Each row of a before or after table is a point. One or more steps were done to the points. Then noise was added and the rows were shuffled. The steps act on how far a point lies along the listed directions, d1 being the first. What was done? A step turns or swaps two directions, mirrors them in a line or flattens them onto one, adds a multiple of one to another, or multiplies one. Angles are multiples of 10 degrees, from the lower direction toward the higher: turns from -170 to 170, lines from 10 to 170 but not 90. Use the fewest steps. Two steps may share a direction if one is a turn and the other turns, adds or multiplies; they go together, in the order done. Otherwise the lowest direction goes first.

Directions:
(1): [-32 -51  -2]
(2): [ 51 -32  -4]
(3): [ -3   4 -60]
Before (9 x 3):
[[-14   0  -4]
 [ -7  -3  10]
 [-15   4   2]
 [ 15 -20  -3]
 [-12  -3   5]
 [-11  -2   3]
 [ -2  -2  -3]
 [  1  22  22]
 [-14  -2  -1]]
After:
[[  2   1 -10]
 [  6  -4  29]
 [  4  24  -2]
 [-12 -23  61]
 [  8  -5  -6]
 [  7  -4   7]
 [  6  -5 -15]
 [  8  -4  14]
 [  5 -10   3]]
Steps: turn d1 and d2 by 140 degrees; multiply d2 by 0.7; multiply d3 by 3

Directions:
(1): [ 33   6 -18 -53  51  39]
(2): [-42  42 -11  35  59  -5]
Before, 14 rows:
[[-21  18 -13  28  22 -11]
 [-19  24  -5  11   5  -6]
 [-12  -4   6  24  -7 -13]
 [-38   2  11  46 -27 -36]
 [  6  12 -10 -26  43  29]
 [-19  22  -5  20  23  -3]
 [-11  15   2  28  23 -11]
 [ -5  -7 -12   3   4   5]
 [ 28 -20  -1 -22 -27   3]
 [ 15  -6  -1  -3   0  -5]
 [  6   8   2 -21   6  -2]
 [-22  17   8  40  -3  -8]
 [  9 -19   4  -4 -44  -1]
 [-17   3 -10   4   2 -11]]
After (14 x 6):
[[-28  25   4  47  11 -12]
 [ -2  -8 -14   1   2   4]
 [-54  22   7  60  -4 -38]
 [-18  19  -4  18  22  -4]
 [-21   6 -10   9   3  -9]
 [ 19  -5   0  -5   1  -5]
 [ 16   4   4 -24  -4  -2]
 [-16   3   5  30   1 -12]
 [-16  19   1  32  29 -11]
 [  5 -15   6  -3 -37   1]
 [ 20  -2  -8 -39  26  32]
 [-23  17 -17  34  24 -16]
 [-22  26  -5  10   7  -3]
 [ 29 -22  -1 -23 -32   0]]
Steps: add -0.5 times d1 to d2

Directions:
(1): [ -7   9  11   0 -40 -22 -44  27 -10 -16  20]
(2): [-46   9  10  11 -21  46   7  -7 -14  15  15]
(3): [ 25  18  10  -2 -19  -2   3   9  25  60   8]
(4): [ -1  44  16   2  -5 -32  18 -37 -28  -1  -1]
Before, 14 rows:
[[ -3  16   8  -1 -13 -10 -21  11 -13   2   2]
 [-12   4   2   3  -2   9   8  -5  -7 -14  -8]
 [ 33   1  -3 -13  10 -18   5  -5  15  25  -6]
 [ 11 -19  -6   0   2   4 -13  12   6  -5  -8]
 [ -4 -21  -1   7   0  18  -3  10   6   1   4]
 [  6 -19  -4  -5 -10  -4 -17  19  12  -1   4]
 [ -3  18   9  -2 -10   9  14  -9   9  24   2]
 [ 10  -8  -7  -7  18  11  -7   5  17   5  -4]
 [ -4  20   6   1 -17   1  -9  -1  -9   9   7]
 [ 19 -20  -9   0  19   7   9   4  22   8  -5]
 [-29  -6   3   4  -5  30  -6   8   2  -5   9]
 [-23  -3 -10   1   9  28  14 -22  -7  -6  -2]
 [  9   1   3  -5  23  -8  11  -7   4  -1  -4]
 [ -3  -8   0  -1 -11   9  -5   9   4   5   7]]
After:
[[ 18 -45 -13  -3  -4   9 -37  48  34  -7   9]
 [ -8  21  11   4 -14  10  14  -9  -2  15  -2]
 [-25 -27  -5   3  -1  57  -6  24  25  16   9]
 [ -7  26   3   1   7  -9  13 -28 -25 -13  -6]
 [  5 -60 -23  -6  17  27 -12  32  31  -9  -7]
 [ 12 -47 -17  -1   8  30 -20  34  27   3  -9]
 [ 25  -3  -4 -15   4 -48 -25   3  -7 -30  -4]
 [ -4 -31 -10  -2   3  23  -6  17  12  -6   1]
 [-18  17   4   1 -30  24  -5  -3   3  32  17]
 [ -3 -51 -11   6   0  42 -18  38  28   6   7]
 [  9 -32 -13  -8   7  20 -36  37  30  -4   4]
 [ -5  15   1  -1  22  -4  15 -21 -21  -8 -16]
 [-10  24  11  -3 -13 -23  -3 -14 -17 -25   2]
 [ 10  18  13  -5  -1 -25  -6   0  -2   3   8]]
Steps: add -0.7 times d3 to d2; turn d1 and d3 by -150 degrees; multiply d4 by 3

Directions:
(1): [  7   4   0  35 -11  12 -17 -48  19   8   5  21  24  48]
(2): [ 60  18   1 -21   2 -15 -25  -8  20  18 -39   2 -19  -7]
(3): [ 13  29  32 -16   4  11 -34   2 -56   5  26  15  19  -1]
(4): [  9   0   3 -16 -22  59   6 -24  25   4  20  -4   5 -44]
(5): [-15  -8 -29  36  25  14 -29   3 -15  24 -34   7  23 -38]
Before:
[[-40 -34 -21  51  -1 -12  18   2  -5  -5   6   0  27   5]
 [-20 -30 -25  28  12 -18  10  -5  10  -1  -7  -4  -9  28]
 [-21 -11 -17  38 -10  20   3 -25  13  17   3  25  34  18]
 [-46 -22 -36  46   4  47  -2 -14  26   6  -6  -1  18 -15]
 [-38 -20 -25  46   6   4   1 -19  22  -1   8  23  18  22]
 [ 18   8   5  -6   4   6 -12  -4   5  22 -25   0  -7 -19]
 [  2   2  -3  -9   3 -10 -14  23   7   8 -14 -11  -4 -20]
 [ 16   0  12 -26  -6   0   7  24 -18  -1  -3  -8  -2 -27]
 [ 20  13  -4 -14   2  12   0  14  13  10 -21 -10 -18 -38]
 [ -1  -6 -12  17  19 -32  -1  14   1   2 -31   0 -10  17]
 [  9  -7 -16 -18  15 -52   1  31   3 -15 -23 -22 -34 -19]
 [-11  -7 -17  15  11  -4  -4  11  -1  12 -19  -2   6 -10]
 [ 34  -2   2 -12 -14  15  10 -34  30  -4  -1 -11 -13  -2]
 [ 30  -1   7 -17   0  -6  -7  12  13   4 -21  -7 -16  -7]]
After (14 x 14):
[[-15  10  14  16 -12  12  12 -11   2  -9  28   6   7  37]
 [ 20 -17  -2 -27 -17  -2  29  19  17  -5  -2 -22 -18 -56]
 [ 44  13   7 -44 -14  -8   8  11  18  14 -14   5 -20 -18]
 [ 20  -1   4  10   4 -32   2 -19   0  -9  -7  -4  -8  47]
 [ 10 -25 -21  -9   0   7  16  -4  32   3 -12 -16 -28 -22]
 [  0   6  18   6 -11  14  -1 -23   3   9  12   7   7  24]
 [ -8 -12   3  25  -4   8  -4 -13  10  -1   4   6  14  32]
 [  0  -2   2 -11 -15  22  13  -5  17   1  13  -5  -1 -10]
 [-21 -10   8  17  -7   5   6   5 -26  -7  16   5  27  14]
 [ 25  13  21 -61 -20   9  20  16  27 -19  17 -21 -44  -6]
 [-20  -2   3   9 -13  13  -3  -3  13  -1  21  -2  15   8]
 [ 30   2  -5 -41  -2  -7   7  13  37   0 -10   0 -35 -35]
 [-43 -28 -27  38  -6  14  12 -24  23 -18  21  -7  14   0]
 [ -4 -14 -15  16  -5  29  11 -17  33   4  -9  -3  -1 -17]]
Steps: swap d1 and d2; turn d4 and d5 by -120 degrees; turn d3 and d5 by 30 degrees
